Rows are points. Two turns around zero, p and q, are shown by what they do to some points. Where does a point land after both, in the order given? Backwards means that the second turn is done in reverse. Each puzzle has new turns, and all numbers are rounded.

Turn p:
0 -12 -> 8 -9
26 -6 -> 23 13
-45 32 -> -55 -6
20 -6 -> 19 9
0 -8 -> 5 -6
Turn q:
-23 11 -> -5 -25
-20 3 -> 2 -20
27 -28 -> 21 33
-20 15 -> -10 -23
36 -1 -> -8 35
Where do these land?
p, then q backwards: -3 -8 -> -8 -1
q, then p: -27 -36 -> 43 15
p, then q: 7 -11 -> 0 13
q, then p: 22 27 -> -33 -10
p, then q: 3 29 -> -19 -22

Turn p:
18 10 10 3 -> 0 -12 -19 -3
2 15 -20 -8 -> -2 -5 9 -24
31 -34 -15 10 -> -30 31 -25 -3
-19 12 10 18 -> 30 0 3 7
1 -13 -2 23 -> 8 22 -12 5
14 -12 -10 7 -> -11 15 -11 -6
-49 23 27 -53 -> 7 -51 57 25
Turn q:
-8 -13 -26 15 -> 16 -29 -1 -7
13 -23 -19 -3 -> -3 -19 13 -23
4 -40 -5 -9 -> -25 -27 11 -15
13 -5 18 16 -> -3 3 23 15
-36 54 19 -14 -> 10 39 -49 28
14 27 12 -5 -> 6 32 3 2
Where do these land?
p, then q backwards: 10 17 -18 -2 -> 9 -7 -20 -14
q, then p backwards: 4 24 18 8 -> -15 -21 3 17
p, then q: -14 23 -13 -8 -> -28 10 9 -4
q, then p: -13 -26 -12 -25 -> -15 14 34 7
q, then p: 37 -19 49 26 -> 47 -17 -17 45
p, then q backwards: -23 -18 -25 0 -> 33 10 16 -1

Turn p:
10 -9 -12 17 41 -37 6 20 -> 18 -4 11 29 28 26 14 -35
-16 -17 -27 -30 -26 22 -18 4 -> -1 10 -44 -29 -7 -25 9 1
8 -4 -10 20 -17 22 -11 -15 -> -30 19 -9 -3 4 0 0 18
-1 -3 -28 -32 -40 5 -15 -17 -> -1 4 -28 -38 -5 -17 29 24
18 7 22 36 19 -15 39 -4 -> -5 5 47 21 -7 37 -9 -9
34 5 31 11 23 4 32 9 -> -6 -19 25 9 -10 44 -27 -9
15 11 9 -9 -32 18 -38 -1 -> -31 -23 -15 -19 8 -22 -2 25
-14 -12 26 20 25 -45 25 13 -> 18 -7 39 38 -12 7 10 -36
5 -22 7 9 -17 33 -7 0 -> -34 7 -21 -2 -16 -2 -12 1
-22 20 -13 -1 -3 0 5 18 -> 15 12 9 -16 12 -18 -9 -12
-36 24 -4 -40 27 -9 -17 -29 -> 58 -4 -12 12 4 -26 -3 33
Turn q:
24 0 -22 16 -27 -11 15 -6 -> -22 18 30 6 0 -24 8 -6
-34 -13 23 -5 1 -9 -12 -22 -> 16 -11 -38 -9 17 -15 -9 -11
-13 7 -32 -8 -18 2 -17 10 -> -24 27 -12 -14 -10 11 7 -10
7 -6 18 -32 -5 32 18 21 -> 11 -7 17 -34 8 20 -6 34
6 -3 -31 48 27 11 -29 -28 -> 14 4 -6 34 -16 0 51 -39
21 40 12 -13 11 9 33 0 -> 20 17 27 22 3 12 -23 33
-40 -7 13 -12 11 17 13 31 -> 8 -15 -7 -28 17 39 -23 -8
45 19 34 12 -3 -8 3 5 -> 16 -13 29 16 -30 -24 -16 22
-16 -37 -14 -6 2 -43 -25 -12 -> -37 -21 -41 5 10 -21 12 -15
Where do these land?
p, then q: -18 6 -23 24 44 0 39 19 -> 49 19 0 28 -32 -12 16 16
p, then q: 18 -14 10 -9 -15 -9 -8 0 -> -8 -3 4 -17 25 0 3 -7
p, then q: -51 7 5 -14 17 -20 -33 -22 -> -33 -21 30 40 -19 -20 -11 -12
p, then q: -5 7 21 2 -16 11 -6 24 -> -8 -8 -32 -6 4 -16 -3 -3
p, then q: 33 -21 -2 12 28 1 5 5 -> 28 9 6 -8 7 14 31 -19
q, then p backwards: 6 -8 58 -15 -2 2 3 -25 -> -21 35 6 -43 9 3 -25 -7
q, then p: -1 34 -24 15 -35 14 -24 -6 -> 7 -4 34 -34 5 -14 3 37
q, then p: 33 4 -7 3 -27 -27 -11 8 -> 2 -3 26 -1 -10 -39 19 -11
p, then q: -25 -44 -22 15 7 10 20 -29 -> 6 55 29 11 -12 -2 -15 -16
p, then q backwards: 11 31 -16 -33 -1 19 14 26 -> -34 -11 34 -11 -18 22 7 16

Turn p:
-16 -12 4 13 -1 4 -2 35 -31 -13 7 -> -1 -6 24 -10 5 4 -15 -40 13 -14 9
-28 38 14 0 -31 4 21 24 -18 -23 -32 -> 3 -42 4 -49 -30 11 13 -24 -12 -5 13
10 -11 29 28 27 1 -9 -23 -2 4 -3 -> 18 21 29 11 0 -12 1 22 -9 -25 -9
4 24 -1 -3 31 20 -8 8 0 -26 18 -> 6 25 23 -3 5 6 10 -17 -23 28 13
-29 -6 -1 -18 -29 45 18 26 -12 -22 -26 -> 24 -10 -13 -56 -18 10 -8 -30 28 12 11
-1 -14 -1 7 6 -34 -35 -41 34 0 10 -> 9 2 -19 31 39 -21 3 37 -23 -15 8
29 -7 4 1 42 -21 -33 -6 22 30 -3 -> 7 13 10 55 14 -25 27 16 -1 3 -22
9 -36 -23 -26 1 -32 30 -13 13 15 -14 -> 2 -23 -29 35 -14 -6 -35 23 18 15 -12
16 7 42 -11 27 -2 -18 12 -6 3 45 -> -4 12 52 18 33 27 19 7 3 10 -1
-1 9 11 25 18 2 1 2 32 15 29 -> 1 19 5 9 23 15 6 2 -28 -5 -34
-36 9 -18 -11 -41 11 -1 -1 -20 29 -24 -> -6 -15 -45 -18 -23 15 18 -15 25 -27 14
11 -14 -22 -19 -24 -1 27 -29 -12 9 -12 -> -16 -3 -29 -2 -28 0 -23 27 21 4 10
-19 20 -54 -4 -32 5 29 -3 -21 -9 -13 -> -27 -8 -44 -21 -38 5 -19 -24 -7 4 24
52 -7 18 19 6 -1 -20 9 21 -12 18 -> -17 15 34 -1 33 -31 4 17 -5 15 -24
Turn q:
40 -24 30 -19 -8 16 -22 -37 3 22 28 -> -18 -3 9 -41 29 -10 -14 -19 -57 -8 7
-13 -28 -6 21 -1 -22 26 25 6 -11 27 -> -8 -25 11 24 -4 13 -16 5 22 -41 -8
-2 22 28 15 -11 27 28 -20 -6 -15 -20 -> 2 -14 5 7 -41 -23 4 -2 -22 29 -18
41 30 -14 -18 9 -11 -20 5 -15 9 20 -> 0 15 1 -44 12 13 23 -35 14 -3 3
-22 27 22 -20 31 18 -24 7 -15 -26 -15 -> 7 39 20 0 -34 15 12 10 -5 28 28
-21 25 -23 -2 -18 15 21 -31 -12 -12 9 -> 25 -24 -12 20 -9 19 10 -23 -13 28 -11
31 31 -26 -21 31 -26 -23 -7 29 10 -15 -> 7 6 -30 -42 14 -10 25 -6 30 7 43
-12 -24 -25 3 -10 27 18 -33 -19 -19 -35 -> -4 2 -24 56 0 -18 2 -18 -23 23 -2
-12 3 -21 20 -2 28 38 20 23 8 2 -> -25 -37 -10 21 -6 10 18 22 14 9 -21
-10 -20 23 33 -30 -17 -24 21 2 -3 9 -> 20 11 16 3 3 -8 -11 28 -8 -43 -27
-10 -30 4 -15 -19 -34 -7 32 17 5 -33 -> 10 13 17 16 33 -32 -19 29 33 -10 6
-9 -12 9 4 27 -22 -10 18 -14 32 24 -> -15 17 -3 -21 3 30 -34 7 16 -21 -1
Where do these land?
p, then q: -34 28 0 -4 23 4 -8 7 -7 -38 23 -> -19 4 2 -21 -11 26 -12 -37 -36 8 -10
p, then q: 5 -7 -6 25 -1 9 -47 -6 -19 17 -6 -> 26 -30 2 1 -35 0 2 -11 18 -9 20
q, then p: -10 1 12 32 -13 -3 12 7 -2 -4 -20 -> -10 -28 -5 -9 -1 -29 1 -7 -1 -9 -8
p, then q backwards: -8 -21 10 7 -5 -25 -1 -5 -52 -5 -9 -> -1 -24 14 -2 19 -33 20 13 15 -29 16
q, then p: 10 15 -25 0 -35 -28 11 -26 10 38 -13 -> 7 8 -18 53 -11 -36 -4 10 10 22 -7
q, then p: 47 17 -10 -19 -15 -5 33 42 -20 -1 9 -> 53 -20 -17 0 -7 13 -2 49 -16 -2 -15
p, then q: 12 15 48 -34 -20 -23 -5 5 37 25 -12 -> -62 -7 8 30 7 -24 -14 20 29 -1 -3
q, then p: -20 -8 7 -5 26 5 20 6 9 9 10 -> 10 10 -10 -11 27 8 4 -19 13 -12 -3
p, then q: -1 -9 -50 -13 16 28 8 16 6 6 -36 -> 32 -22 -42 -17 35 -16 6 -13 3 6 -15
q, then p: -24 8 19 -13 -1 45 -6 -52 -7 11 8 -> -27 23 6 11 -26 13 14 -15 48 -30 17
q, then p backwards: 1 -21 -8 17 -3 -4 -25 35 -2 -44 35 -> -20 9 37 27 17 -8 -21 -13 -33 34 9
q, then p: 22 -17 2 7 29 -3 8 -29 46 -14 11 -> -11 -1 -2 12 32 17 -49 -11 10 1 29
